Each point is reached from the start by the listed moves, each made 0, 1 or 2 times, or once backwards (-1), plus a little noise. Is the number of moves made odd or even? Then give how often each move was made.
(in the rows, 100 means zero)

Moves:
(1): | 127 | 113 | 108 |  98 | 103 |
(2): |  80 | 139 | 107 |  98 | 103 |
(3): |  84 |  91 | 128 | 110 |  94 |
Start: |  96 |  79 | 107 |  99 |  94 |
Points:
|  80 | 163 | 195 | 111 |  88 | => even (2, 2, 2)
| 156 |  55 | 144 | 105 |  93 | => even (2, -1, 1)
|  90 |  27 |  92 | 105 |  91 | => even (-1, -1, 0)
| 104 | 131 | 119 |  93 | 102 | => even (1, 1, 0)
|  97 | 126 | 186 | 114 |  90 | => odd (2, 1, 2)

Moves:
(1): | 125 |  93 | 104 | 103 | 106 | 103 |  95 |  95 |  99 | 100 |  99 |  96 |
(2): | 105 | 126 | 105 |  99 | 106 | 104 | 110 | 108 |  90 |  99 | 100 |  98 |
(3): |  97 |  96 | 121 |  94 |  99 | 109 |  95 | 102 | 104 | 100 |  97 | 103 |
(4): |  99 | 103 | 106 | 126 | 100 | 103 | 105 |  99 | 107 |  95 | 100 | 106 |
(5): |  92 |  95 |  99 | 100 | 130 |  98 | 107 | 103 |  98 |  94 | 108 |  90 |
(6): | 103 |  97 |  95 |  97 |  97 | 120 |  99 | 109 | 102 | 100 | 102 | 102 |
(7): | 101 |  95 | 101 |  99 |  94 | 100 | 115 |  98 |  98 | 105 | 100 |  99 |
(8): | 111 |  96 | 102 | 105 | 101 |  91 |  99 | 126 | 100 | 103 | 113 | 103 |
(9): | 100 | 107 |  97 |  94 | 109 | 100 | 102 | 102 | 124 | 101 |  94 |  98 |
(10): |  99 | 103 |  99 | 106 | 100 | 102 |  98 | 105 |  97 | 120 |  99 |  97 |
(11): |  98 | 107 | 102 | 101 |  99 | 104 | 100 |  93 | 107 | 102 | 119 | 100 |
(12): | 107 |  99 |  98 | 100 | 111 |  98 |  99 |  96 |  99 | 104 |  97 | 129 |
Start: | 114 | 106 |  96 |  80 | 103 |  85 |  96 |  98 | 113 |  94 | 105 | 101 |
Points:
|  83 | 158 | 146 |  59 |  86 | 144 | 125 |  82 |  97 |  76 | 136 | 110 | => even (-1, 2, 2, 0, 0, 1, 1, -1, -1, -1, 2, 0)
| 140 | 100 | 110 | 121 |  94 | 161 | 107 |  63 | 195 | 152 | 105 | 174 | => odd (1, -1, 1, 2, -1, 2, 2, -1, 2, 2, 2, 2)
| 138 | 160 |  95 |  96 |  86 |  42 | 116 | 146 |  69 |  86 | 130 | 145 | => odd (-1, 2, -1, 0, -1, -1, 0, 2, -1, -1, 0, 1)
| 159 | 171 |  74 |  64 |  99 | 131 |  99 | 124 | 148 |  72 |  95 |  75 | => even (1, 2, -1, 0, -1, 2, -1, 0, 2, -1, 0, -1)
| 125 | 144 |  73 |  81 | 170 |  79 | 119 |  96 | 126 |  98 | 124 | 141 | => odd (0, 1, -1, 0, 1, 0, 0, 0, 1, 0, 1, 2)
| 174 |  77 | 152 |  89 | 140 |  84 | 112 |  75 | 140 |  86 |  67 | 161 | => odd (2, 0, 2, 1, 0, -1, 2, 0, 1, -1, -1, 2)
